Rows are points. Each copy is the shape, with its points in the same order, stretched, turned, moved and blurred by noise. Say if it was mirrored as well.

Shape:
[[ 47  -3  21]
 [ 87  20 -62]
 [-11 -56 -34]
 [ 44 -16  35]
 [ -8 -72  20]
 [ -2  41  34]
 [ 15  -3  35]
 [ 41   1 -29]]
Copy 1 (8 x 3):
[[  -4   39  -27]
 [  54   16 -110]
 [ -17  -58  -25]
 [ -20   40  -14]
 [ -59  -31   11]
 [  32   44   30]
 [  -8   33    5]
 [  24    2  -53]]
Copy 1 is: mirrored
Copy 2, 8 rows:
[[ 24  13  38]
 [ 94  55  11]
 [ 39 -21 -49]
 [ 18   1  44]
 [  9 -44 -12]
 [-28  37  27]
 [ -7   5  29]
 [ 51  26   2]]
Copy 2 is: only turned
Copy 3, 8 rows:
[[ 30  45  11]
 [ 74  27 -52]
 [ 31 -63  41]
 [ 31  47  19]
 [ 27 -33  64]
 [-38  52  -6]
 [ -2  40  19]
 [ 29   6 -15]]
Copy 3 is: only turned
Copy 4:
[[ 36  -4 -16]
 [ 38 -73  32]
 [-41 -41 -54]
 [ 43 -17 -32]
 [ -9 -21 -87]
 [ 15  39  34]
 [ 25  13 -26]
 [  3 -48   7]]
Copy 4 is: mirrored

Shape:
[[ 20 -43  18 -35 -23 -10]
 [-28  29  25  13 -26 -22]
 [ 27 -10 -34 -44 -17 109]
 [ 27   4  -3 -27   9 -13]
 [ 35   1 -30 -27 -25 -18]
 [-50  25  -7  18   0  14]
 [ 26 -33 -16  13  83  33]
 [ 16 -15 -37  26 -34  -9]
 [-41  22  19  16  50 -22]
 [ 22  24  13  -2 -29  43]
 [ 26  30  11 -38 121  -7]]
Copy 1 (11 x 6):
[[  30  -50  -18  -45   -2   26]
 [  -9    9  -14   36  -22   63]
 [  73   -4  -78   -3   45  -57]
 [  -1   -4   -7  -18  -31   -7]
 [  40  -14    4  -15  -40   -4]
 [ -18   -5  -34   70   -3   25]
 [ -52   -6  -10   10   38  -79]
 [  48  -16   27   31   -5    0]
 [ -75   -2  -21   46  -13   16]
 [  30   44  -31    9   21   11]
 [-108   26  -39  -20  -33  -69]]
Copy 1 is: only turned
Copy 2:
[[-12  11   6 -12 -63  20]
 [ -9 -23  42  26  17   4]
 [-42  93 -36 -37  38  75]
 [-31  -6 -13  -5 -10   0]
 [-38  19 -29  26 -31  18]
 [ -3  21  35  19  64 -17]
 [ 28  19 -33 -55  43 -30]
 [  7  44 -25  49 -11  29]
 [  8 -33  40 -12  54 -60]
 [-22  15  -9  -7  28  61]
 [-33 -60 -13 -80  53 -81]]
Copy 2 is: mirrored

Shape (12 x 9):
[[ 13  20  44  58  17  21 -90 -31  56]
 [ 38  38  28 -15   0   0   0 -11  35]
 [-29  24 -36 -17 -63 -30  31  10  55]
 [  8 -58  23 -11 -79  63  -1 -30 -35]
 [-33 -75 -12 -35 -49  27  30 -10  -1]
 [  0  14   6  33  32  -4  32  -3  26]
 [  1  42 -53 -41   9  20  -3 -11  46]
 [ 46  22   6 -13  45 -41 -39  28  73]
 [-46  28  43 -11   8 -15  -6  33  51]
 [ 55 -14  46  77  -8  63 -61  10  33]
 [ -5 -66   9 -33 -49  41  51 -61  36]
 [ 11 -10  47  49   9 -18 -74 -32  10]]
Copy 1 (12 x 9):
[[  47   37   -1  -29   91   37  -17  -38  -59]
 [   7   15   -8    2   32  -36    3  -22   27]
 [   3  -17    7   65  -43  -20  -16  -51   26]
 [  73   12   71  -47  -64   14  -36    4   38]
 [  33    4   41  -19 -100   44    1  -14   46]
 [ -17   33   -9   19   -4  -11   39  -11  -19]
 [  19   -6  -59   11  -19  -33  -14  -36   -8]
 [  -6  -35  -54    5   59    2   30  -18   11]
 [ -22   46   -9   37   32   34  -13  -18   34]
 [ 101    9   25  -32   60   29   -1   25  -33]
 [  51   42   50  -24  -85   22   35  -52   50]
 [   6   17   23  -41   57   36   -8  -32  -44]]
Copy 1 is: only turned
Copy 2:
[[  -9  -67   46  -23  -45   20  -78   60   -3]
 [  15   -3   14  -23    9  -36  -11   31   11]
 [  82   20  -30  -31  -13  -16   20  -51    0]
 [  -4   13   37   55  -12   71   42    3  -28]
 [  12   16  -34    2  -22   71   75  -12  -25]
 [  -7   -5  -49    6   10    6  -23   23   13]
 [   8   -3    7  -70   12  -22   -6  -52   25]
 [  18  -14  -12 -101   -3  -37  -45   62  -25]
 [  19   -4  -39  -36  -71  -46    1   12   -7]
 [ -29   11   60   20  -17   68 -108   89  -13]
 [  34    7  -20    3   -8   85   70   28   24]
 [  -8  -80   20    2  -24   18  -28   63  -44]]
Copy 2 is: only turned

Shape, 18 rows:
[[-18  -2  -7  16 -83  55 -16 -69  -1  19  54  -6]
 [-70 -37 -36  -2 -34  -2 -11 -42  12  60  18  -5]
 [  1  12 -44  19  49  -4 -11   6 -19 -83 -19  15]
 [-44 -23  -7   4 -25  32  43 -33  17  -4  32  35]
 [ 17 -17   8 -49 -47  50  17  74  32  36  12   1]
 [  1  27  13  23  44  -8   3  -5 -58   7  -8  35]
 [-50  54 -49  26 -73  15  -6 -36  12  20  25  -6]
 [-19 -18  22  24 -54 -31   7 -37  71  32  53   3]
 [ 32  26  10  31  26  -5  30 -18  -9 -45 -55  14]
 [-40 -17  64  23   8 -25  17   7 -33 -55 -66  14]
 [ 33 -11   4  -1 -48  46  59  52  37  -2  -4 -39]
 [  4  -6  -1 -51 -44   4  55  84  12  36  25 -70]
 [ 13 -33  52  69  15   8 -29  29 -60 -69 -22   9]
 [ 22 -22 -66  16 -56  27   4 -40  12  37   2 -16]
 [-29  14  -7  13   9  51 -20 -55  37  16   9 -35]
 [ -2  -2  29 -37  45 -34  21  -7 -56 -56 -57   7]
 [ 15   5 -45 -13  -9  27  94  21  12  22  37 -66]
 [ 22   9  10  -9  21 -16 -14 -22 -43 -71  -8   3]]
Copy 1:
[[ -9  44   1 -56  -7  -5 -88  29 -56 -17 -12  -6]
 [-20  34 -34 -62 -24  22 -61   4 -82  22 -15  25]
 [-62  17  10  10  23 -49  15 -43  63 -22  69  31]
 [ -6 -24 -23 -35  -6  20 -67  10 -23  19  15 -23]
 [ 21 -68 -46 -46 -23 -14 -14  71 -56  -6 -40   1]
 [-27  -9  40  18 -42 -41  13 -42   2 -25  58 -14]
 [-16  25  -6 -65 -50 -39 -66  -4  -4  16  -9  10]
 [ 65   3 -33 -30  -6  15 -69   4 -57  33 -26   0]
 [-17   2  68  20   8  -2  18 -16  41   3  46 -21]
 [-19 -48  87  -3  16  12 -15 -23 -11  35  45  16]
 [-12 -56 -14 -15  -1  14 -35  67 -13  35 -47  -7]
 [-11 -81 -52 -23  -8 -37 -18  64 -45  58 -62  -6]
 [-45 -17  61  32  23 -23 -25 -30   2 -27  33  36]
 [-17  62 -33 -58 -13  26 -35  10 -20 -20 -53   8]
 [-27  48  21 -24 -31  -6 -48  53 -32  16  47   3]
 [-39  -9  68 -12  29 -17  45 -26   3  17  57 -24]
 [-44 -45 -51   0 -28 -19 -22  49  -1  45 -30 -53]
 [-38  19  49   0  33 -58   8 -24  21 -11  53  -7]]
Copy 1 is: only turned
Copy 2 (18 x 12):
[[ 87 -34 -34  44  36 -55 -16 -54  19 -50  48  17]
 [ 19 -74 -33  35   2 -32  15 -38  25 -87   6  31]
 [  6 -36 -72 -27 -28   7  18  76  26  51 -23 -18]
 [ 45 -83 -11  14  20 -55  58   3  21 -46  29  -5]
 [ 22   4  87 -43 -21   8  -1 -46  29   4  43  44]
 [-26 -28 -46 -38  -2 -32 -18  11 -23 -10   9 -58]
 [ 15 -25 -63  42  37 -38  25 -62  58  13  10  51]
 [ -1 -23 -21  66   5   9  63 -17  21 -38  73 -15]
 [  3 -15 -26  13 -13 -28  51  53 -29  58 -25 -31]
 [  0 -53 -50  -2 -68 -69  77  48 -54  26  12   3]
 [ 31  -1  52 -16  17  31  55  -7  -2  54  31  64]
 [  6  29   7 -54  -1  63  55 -36  -7  12  40  70]
 [ 18 -49 -61 -19 -43 -20 -30  58 -61  52  63   6]
 [ 53 -56  -4  37  42  10   7 -56   7 -14 -18  38]
 [ 19  14 -15  23  18 -46  -3  38  44 -43 -13  29]
 [ 19 -21 -64 -42 -74 -39  63  51 -43  -8 -32 -43]
 [ 19   8 -16 -39  69  61  74  -5  -6   3   7  44]
 [ 42  -4 -90 -23 -44 -15  21  46 -13  16  -5 -48]]
Copy 2 is: only turned
Copy 3:
[[  21   40   76   76   15   51   43  -39  -40    9  -76  -45]
 [  41  -26   40   55   11   36   49  -65    6    1  -43  -45]
 [ -57   28  -10   43  -14  -16  -37  -37   49   58  -12   -7]
 [ -21   48   33   49   31   41   62  -59    7  -12  -46  -52]
 [  57   49  -55   33    8  -11   43   30    1  -46  -69  -11]
 [ -47   -6   22   -1    0  -50   15   -2   15   14   32   38]
 [  32   21   68   58   38   21   -4  -40   23   -3  -85   -8]
 [  80   60   47    6   21   85   57  -45    5  -27  -40   -1]
 [ -41   29  -18    9   22   20  -24   -7    7  -24   14   16]
 [ -13   14    5  -12   35  -42  -10  -12   19    1   83  -26]
 [  45   69  -73   47   44   44   18   10  -16  -57  -57   10]
 [ 109   30  -83    2   60  -10   15   -8  -27  -29  -86   50]
 [ -46   45    7   43  -25  -60    6   24   13   43  107    3]
 [  24    3    4   81   -9   61   13  -53  -21  -26  -78  -16]
 [   7    3   10   52   35  106   40    2   -6   15  -35  -30]
 [ -20   -9  -31  -32   20  -56  -32  -40  -14   25   16    3]
 [  46   31  -74   45   75   62   24  -50  -36  -22 -104   49]
 [ -23   26    7    3  -12  -32  -34  -37   -5   55  -14   -3]]
Copy 3 is: only turned

Shape:
[[-23   5 -34  23   1  20   0   4  13 -20   7  44]
 [ -7  32 -14  12   2  25  27 -18   5   0 -20  38]
 [ 19 -44 -34  -6 -12  54  -5 -37 -19   8  -3  40]
 [-23   3  20   7  21 -40  20  19   3  25   9 -12]
 [ 26 -13 -44 -15 -28   7  -9 -25 -41 -10  -5 -34]
 [  5  28  -4 -24 -22  -9 -33  17 -11  35  38  13]
 [ 42  -8  -8  10 -24  58  -7 -25   7   4 -35  30]
 [-37  22  11 -30 -44 -21 -41  26  12  -5   0  -9]
 [ 61 -64 -46 -37  -1  57 -19 -29 -19 -29 -43  12]
 [ -3 -14  40 -12 -22  30  24  37   3 -12  23 -19]
 [ 14  18  30  26   5 -10  -2  -2  20 -33  18  32]
 [ 15 -24  15   6  44  19   1  48  37  14  -1 -39]
 [-26  13  -4  20   2  -8   7  13  41   1  49 -24]
 [ 32 -55 -25 -47  -2  69  -2 -43  -4  -9 -44 -12]
 [ 14  -4   8 -40 -11 -23  20   8  49  15  25   4]
 [-37 -10  14  23   5 -42  11  31   9  12  25  17]
 [ -4 -29  19  37 -12 -12   8  10  45  23   4 -14]
 [-47  18  28  18  16  -7 -23 -23   4  -1  34   6]]
Copy 1, 18 rows:
[[ 19 -17 -30 -44   9  11 -31 -35  23 -17   0  -6]
 [ -8 -19 -39 -15   0 -23 -55 -12  23  -4  20  -4]
 [ -3  -2 -50 -20 -38 -17 -13   1  47 -22 -43 -12]
 [  3 -30  14  18  20  18 -34   0 -40  32   0   5]
 [ 15  -5 -16  23  24 -43  23   5  33 -56 -40  19]
 [ 18  20 -43  19  -9 -17  22  -3 -28  33   1 -57]
 [-41  25 -36 -38 -23 -35 -10  16  49 -32  -6   0]
 [ 16  51 -16  26  11  -7   9 -46 -62 -26   9   6]
 [-46  17 -30 -19 -17 -27  35 -18 101 -50 -46  33]
 [-20  -4 -18   7 -29  47  18   9 -30 -22  27  54]
 [-24 -42  17 -25 -16 -11  -5 -22 -15 -11  38   2]
 [-37  -2  22 -15  19  75  15   9  36  31  -1  26]
 [ -4 -41   2   7  27  56 -13 -10 -31 -21   2 -10]
 [-56  14 -36  18 -31   0   8  -6  72 -63 -46  33]
 [-71 -36 -32  17   1  22  10 -18 -54   7  -4 -20]
 [ 24 -30   4 -13  11  23 -34 -14 -61  28  -2   5]
 [-34 -13  19 -23  18  35 -26  28 -38 -16 -20   5]
 [ 20 -26  26  35 -24  16 -37 -14 -35  -6  14 -26]]
Copy 1 is: only turned
Copy 2:
[[   0   29    6  -39  -22   19    9   -6   15    4   10  -12]
 [  -8   28   11  -31  -32    2   34  -16   -2   -4    1   25]
 [ -30   18    1  -32  -94   13    0   40   -9   43   -1   -4]
 [  46   14  -20   -4   32   18  -23  -21  -18   -6  -13    7]
 [ -46  -20  -26   16  -49  -39  -25   29  -18   29   -2  -10]
 [ -21   47   13   13   22  -13  -57   18  -32   21  -48  -40]
 [ -27   15   26  -14  -85  -20   19   35   14   19    8   28]
 [  12   14  -13   -6   42  -19  -47   14  -15  -40  -46  -30]
 [ -51  -21   17  -53 -121  -19  -18   44    5   49   11   24]
 [  30   25    4   10  -24   -9  -48    9  -31  -19   20  -16]
 [  10    5   25  -11    3  -10   13   26    7    7   40   13]
 [  15   21    6  -13    0   15  -68  -22    3   -9   10   38]
 [   6    9    0    9   32   33  -41  -12  -11  -23   11  -10]
 [ -44  -18    1  -46 -109   -3  -18   30  -17    8   -1   40]
 [  21   -6   52  -19   -8   41  -47   -7  -25    3  -15  -15]
 [  62   21  -16  -10   31   33  -19  -10   -3    2   -6  -25]
 [  45   -8   -5   10   -8   34  -16    7   15  -10   10    7]
 [  -3   23  -36   -7   46    6   -4   26  -22  -30   -1   13]]
Copy 2 is: only turned
Copy 3:
[[ 26   7 -15  -8 -50  20  31  -6  -9  19  11  11]
 [ 33   8 -18 -17 -21  44  10 -24 -20  30   0  -1]
 [ 66  20 -40 -29 -10  34  16  35  11   6  11   3]
 [  0  -1  15  -1  -7  -3  31  -1 -50   4 -32  10]
 [ 50  11  -3 -29  20 -13   4   8  26  22 -19   2]
 [  3  10  38   8  -5  -2 -29 -16  14  23  -1  49]
 [ 44  -5 -47 -11   8  41   1   5   6  32   9  14]
 [-23   1  33  30 -27 -23 -23 -17  20  28 -30  21]
 [ 60  19 -55 -28  24  31  35  31  54  12  -4  -9]
 [-21  -9  17  -8  -5   2  11  31   5  54 -31  21]
 [ -2   5  -2  20 -16  15  43  -7 -28  45  22  28]
 [-13 -50  13  -1  15  14  41  22 -10   4 -32  15]
 [-10 -30  26  -7 -28 -16  17   2 -34  17   1  18]
 [ 52   5 -45 -33  27  31   7  44  41   4 -14 -33]
 [-26   1  -9 -35  -2 -12  -3   2 -18  -6  -3  22]
 [  0   5   6   3 -39 -10  39   8 -49   1 -24  24]
 [ 12 -31 -21  -2 -13 -13  27  24 -49   1 -11  12]
 [ 16   1  35  41 -29   9  17   4 -30  16   7  -3]]
Copy 3 is: mirrored
